Rows are points. Each copy is the shape, with its points in the same order, turned, moved and blurred by noise. Is it also mirrored, or only turned?

Shape, 7 rows:
[[ 50 -30  12]
 [ 12 116 -26]
 [ -4  16  -4]
 [-15  20 -21]
 [ -9 -67 -67]
 [ -1 -21  12]
 [ 20 -10  37]]
Copy 1:
[[  69  -18    2]
 [ -28   28 -114]
 [  -3  -18  -22]
 [ -22    1  -16]
 [  18   34   72]
 [  12  -30   10]
 [  30  -48   -5]]
Copy 1 is: mirrored
Copy 2:
[[ 46 -39  17]
 [ 49 104 -67]
 [ 11  28  -3]
 [ -4  32 -22]
 [-40 -75 -24]
 [ -4  -4  26]
 [ 37  16  46]]
Copy 2 is: only turned

Shape (10 x 4):
[[ 14  47  27 -22]
 [-19  16  44 -62]
 [-14  -5 -49  78]
 [ 25 -38   6  -3]
 [  0 -12 -44  70]
 [  8  22  72  -7]
 [ -4  63  19   3]
 [-16 -33 -25  77]
 [ 69 -31  25 -28]
 [ 48 -27  39 -20]]
Copy 1:
[[-23 -43  27 -44]
 [-30  12  64 -50]
 [-11 -34 -49  75]
 [ 36   9   6  -6]
 [  4 -30 -39  58]
 [  0 -43  68 -19]
 [-47 -58  23 -19]
 [ 13 -15 -21  78]
 [ 67 -11  19 -43]
 [ 51 -12  36 -29]]
Copy 1 is: mirrored
Copy 2, 10 rows:
[[  0  34  71  -5]
 [-45  13  77 -44]
 [ 27  -6 -35  62]
 [ 24 -31  24 -23]
 [ 38  -4 -28  49]
 [ -8 -12  97   6]
 [-12  43  66  26]
 [ 27 -38 -20  52]
 [ 58 -20  64 -55]
 [ 31 -26  66 -37]]
Copy 2 is: only turned

Shape (9 x 4):
[[-22 -31 -12 -10]
 [-17  49 -56  19]
 [  8 -65  21  43]
 [ 46 -17  76 -18]
 [ 55  35  22 -64]
 [-39  38  -9 -19]
 [-13  42 -73  30]
 [-32  63  12 -10]
 [-34 -37  13  54]]
Copy 1:
[[-23  -7 -29 -29]
 [-18  55 -51  52]
 [  5 -77  -2  -9]
 [ 38 -10  65 -40]
 [ 50  61  21 -45]
 [-40  56  -8   6]
 [-12  47 -70  58]
 [-32  65  14  15]
 [-38 -54  -4  14]]
Copy 1 is: only turned
Copy 2, 9 rows:
[[-17 -10 -24  10]
 [  7  80 -19  25]
 [ 24 -57   2  55]
 [ 29 -38  76 -20]
 [ 42  22  41 -71]
 [-24  51  -6 -17]
 [ 25  86 -42  23]
 [-27  70  26 -10]
 [-26 -13 -14  63]]
Copy 2 is: only turned
Copy 3:
[[ -6  29 -16 -50]
 [-48 -26 -60  -1]
 [ 49  72 -21 -24]
 [ 88   6  26   1]
 [ 55 -67   4  -8]
 [-43 -21  12  -9]
 [-58 -18 -68 -14]
 [-30 -28  13  21]
 [ -4  81 -21  -6]]
Copy 3 is: mirrored

Shape (10 x 6):
[[ -2  28  61   1 -34 -11]
 [-27 -28 -15  32  11   2]
 [-56 -12  20   4  60 -38]
 [ 20 -50  -9 -28  60 -50]
 [ -8  -5 -37 -57  27 -28]
 [-23 -52  17   9  65 -51]
 [  1  22 -25  10 -19 -34]
 [ 79 104   0  13 -14 -10]
 [ -5  -5  -5 -43  -7  27]
 [-26  28  11  18   7  28]]
Copy 1 (10 x 6):
[[-10  27  62 -18  10 -48]
 [-10 -32  11  59  14   3]
 [-15 -31  44  25  79  21]
 [ 56 -19  -2   1  57  52]
 [ -9  10  -8  -7  36  63]
 [ 36 -43  34  29  77  26]
 [ -6  43  25  34   2  11]
 [ -3 121 -22   6  20 -58]
 [-28  -8 -10 -25  -6  14]
 [-45  -1   7  23  22 -36]]
Copy 1 is: mirrored
Copy 2, 10 rows:
[[ 41  -3  60  11   4   4]
 [-42  -8   3  30 -12 -21]
 [-17  -4   0   0   8 -93]
 [ -2 -53 -64 -18  -6 -47]
 [ 19  21 -60 -10 -21 -37]
 [-23 -52 -24  -4  -1 -81]
 [ 27   9 -10  46 -43 -13]
 [101  13 -10  96  19  29]
 [  2  27 -15 -20   4  21]
 [-10  30  23  35  22 -13]]
Copy 2 is: only turned
Copy 3:
[[-45  33   5 -19 -32 -47]
 [ 15 -34 -27  39   9 -30]
 [  1 -19  34  34  50  -1]
 [ 45 -23  20 -37  41  39]
 [-14 -21   3  -4  -5  78]
 [ 30 -35  25   2  59  -3]
 [  8  -3  17  16 -51   2]
 [ 17  95  28  18 -98   3]
 [-29  15 -46   0  -5  32]
 [-17  24 -14  46  -7 -22]]
Copy 3 is: mirrored

Shape (9 x 6):
[[-26  44 -16  12  20  30]
 [-56  42  31 -30  25 -32]
 [  3  39 -30  34  25 -59]
 [ 74 -38  69 -55 -16  29]
 [ 49 -58  57 -62  -1 -11]
 [ 19  32  61   5  36  40]
 [ 23 -50  19 -16  42  -8]
 [  9  26 -48 -19  37 -35]
 [-42  51  22  53 -13  52]]
Copy 1 (9 x 6):
[[   1  -54  -59   11   10    8]
 [  16  -40  -47   -8  -16  -81]
 [  -3   26  -46   52   23  -28]
 [ 111  -33   56  -20  -36   24]
 [  88   -7   65  -32  -27  -10]
 [  71  -78  -16   24   17   -4]
 [  44   -8   37  -24   33  -12]
 [  16   31  -55  -10   22  -11]
 [ -14 -100  -41   49   -7    8]]
Copy 1 is: mirrored
Copy 2:
[[ -35   35  -22   41  -28   20]
 [   1   28   55   41  -48  -17]
 [  28   56  -41   35  -24  -47]
 [   3   -6   45  -57   57   54]
 [  38  -35   57  -33   40   27]
 [ -48   52   39   12   37   16]
 [  12  -27   21   19   43   -9]
 [  51   28  -23   54  -18    9]
 [-111   58  -21    4  -30  -24]]
Copy 2 is: mirrored

Shape:
[[ 51 -53 -22 -28  10 -38 -33  38]
 [ 23  12  31  -8   3 -26 -64  22]
 [ -4  11 -28 -44  33  31  13 -28]
 [ 81  51  -6  35  37 -40  43 -64]
 [ 12  16  39  -2 -35 -55  -4  47]
 [-13   5  -2  12 -69  12  10 -40]
 [-38  27 -21  31 -14  -5  56 -58]
 [ 14  19 -17   7   5  58  37 -16]
 [ 24 -19  49  18  23 -22  -8  -4]
 [  8 -31   0   9 -18 -31 -52  80]
 [-33  17 -53  33 -23  18  12 -33]]
Copy 1, 11 rows:
[[ 67 -21 -41 -46   3 -40 -24  53]
 [ 46  38  12 -28  27 -10 -49  16]
 [ -3 -10 -23 -44  46  25  61  14]
 [ 76   4 -38  42  78 -24  53 -44]
 [ 36  11  31 -18 -17 -55 -27  -4]
 [ 24 -21   1  -1 -35  47   4 -49]
 [-18 -15 -24  26 -10  21  50 -69]
 [ 32  -7  -9   7   9  40  71   3]
 [ 30  -7  15  26  46 -27 -23  22]
 [ 34  22  -9 -26 -40 -35 -43  59]
 [ -6   6 -55   7 -30  35  40 -40]]
Copy 1 is: only turned
Copy 2 (11 x 8):
[[ 70 -21 -17 -29  21  29 -31  67]
 [ 29  -1  20 -29  -5 -40 -45  55]
 [ 20  12  30 -40  29  25  17 -39]
 [121  52  43  64  19 -32 -13 -33]
 [ 40  21 -25  -3 -17 -59  15  70]
 [  2 -11 -19  21 -46 -24   8 -42]
 [ 15   1 -20  49  14 -39  34 -75]
 [  3  20  31  30   0  27  26 -29]
 [ 54 -27  42  23  23 -31 -13  28]
 [  8 -27 -41  -8  14 -20 -28 104]
 [ -9   0 -39  32  16  -6  -4 -55]]
Copy 2 is: only turned
Copy 3:
[[ 56 -17  48 -35  54   3  24  26]
 [ 21  32  61 -13  18 -24 -37  -8]
 [-23  10 -48 -71  26  15  -6   3]
 [ -2   3 -58  24  26 -69  43 -67]
 [ 18   7  59  -4 -45 -21  17 -15]
 [-30 -34  16 -36 -19  29 -16 -67]
 [-79 -35 -41 -19 -25   8  10 -39]
 [-25  15 -38 -27  14  46   4 -32]
 [ 37  -4  -4  21 -14 -14 -23   3]
 [ 23   9  99   6  13  25   9  26]
 [-83 -18   1 -23  20  29   8 -35]]
Copy 3 is: mirrored

Shape, 11 rows:
[[  18   -5  -43   33  -52   45  -11    1]
 [  63   32  -28  -40   32  -10   -3   -9]
 [ -19 -102  -45  -39  -13  -12   16   96]
 [ -24   11  -17  -43    1  -18  -27  -45]
 [  58   49  -31  -55  -85    3  -25   55]
 [  18  -13    3  -41  -17  -70  -22   52]
 [ -32  -37   38   -5   39   64   15  -24]
 [  31   54  -12  -55   58  -25    0    4]
 [ -28   49   12    5  -61   27   26   17]
 [  -4   37  -38  -17   30  -15  -52  -43]
 [  29  -30  -55   10  -31   -2   67  -40]]
Copy 1, 11 rows:
[[   6   -1   45   31  -11   50  -39  -13]
 [  72    8  -13   48   27   12    4  -86]
 [  19  -13 -116   10  -27   87  -31   20]
 [  40   40   -9  -37   18  -12    7  -53]
 [  84   38   16   58  -84   43    9  -36]
 [  74    1  -69   18  -27    5   37    5]
 [ -65  -32  -25  -22   19    9   -6  -81]
 [  62   32  -46   49   23  -19   17  -94]
 [ -32   46   25   40  -38   20   32  -19]
 [  50   39    3   -5   33  -37  -27  -58]
 [  20   13   17   17   68   94   12  -19]]
Copy 1 is: mirrored
Copy 2, 11 rows:
[[-55  35   0  15 -45   2 -13  13]
 [ 26  56 -24 -58   1  16  -8 -65]
 [ 23  38  -4 -17  78   8  -6 109]
 [ -9  19  60 -22  11  32  17 -52]
 [ 48 103  36 -21 -50 -54  -2   3]
 [ 68  48  21  14  48 -16   6  -8]
 [-50 -56  22 -36  27  40 -72 -11]
 [ 32  19  -6 -72  23 -10   6 -81]
 [ -8 -27  31   2 -47 -47   0   1]
 [-34  36  26 -25  20  18  15 -89]
 [ -3  -1 -29 -23 -44  65  29  22]]
Copy 2 is: mirrored
Copy 3:
[[ -6 -47 -45 -34 -11 -30   8 -35]
 [ 20  23  59 -51  -3 -40 -10  21]
 [  2 -43  28 -31  60 101  28 -73]
 [-50 -25  60   8   3 -37 -10   3]
 [ 38 -70  18 -84 -28   8 -66   2]
 [  4 -33  78 -29 -25  59   3  14]
 [  9   6   4  75  48 -27   9 -35]
 [  1  42  71 -28   8 -14 -31  40]
 [ -2 -66 -38   9   0  -1 -43  38]
 [-61  13  50 -11 -24 -53 -14  -3]
 [ -9 -43  -8 -43  51 -37  66  21]]
Copy 3 is: mirrored
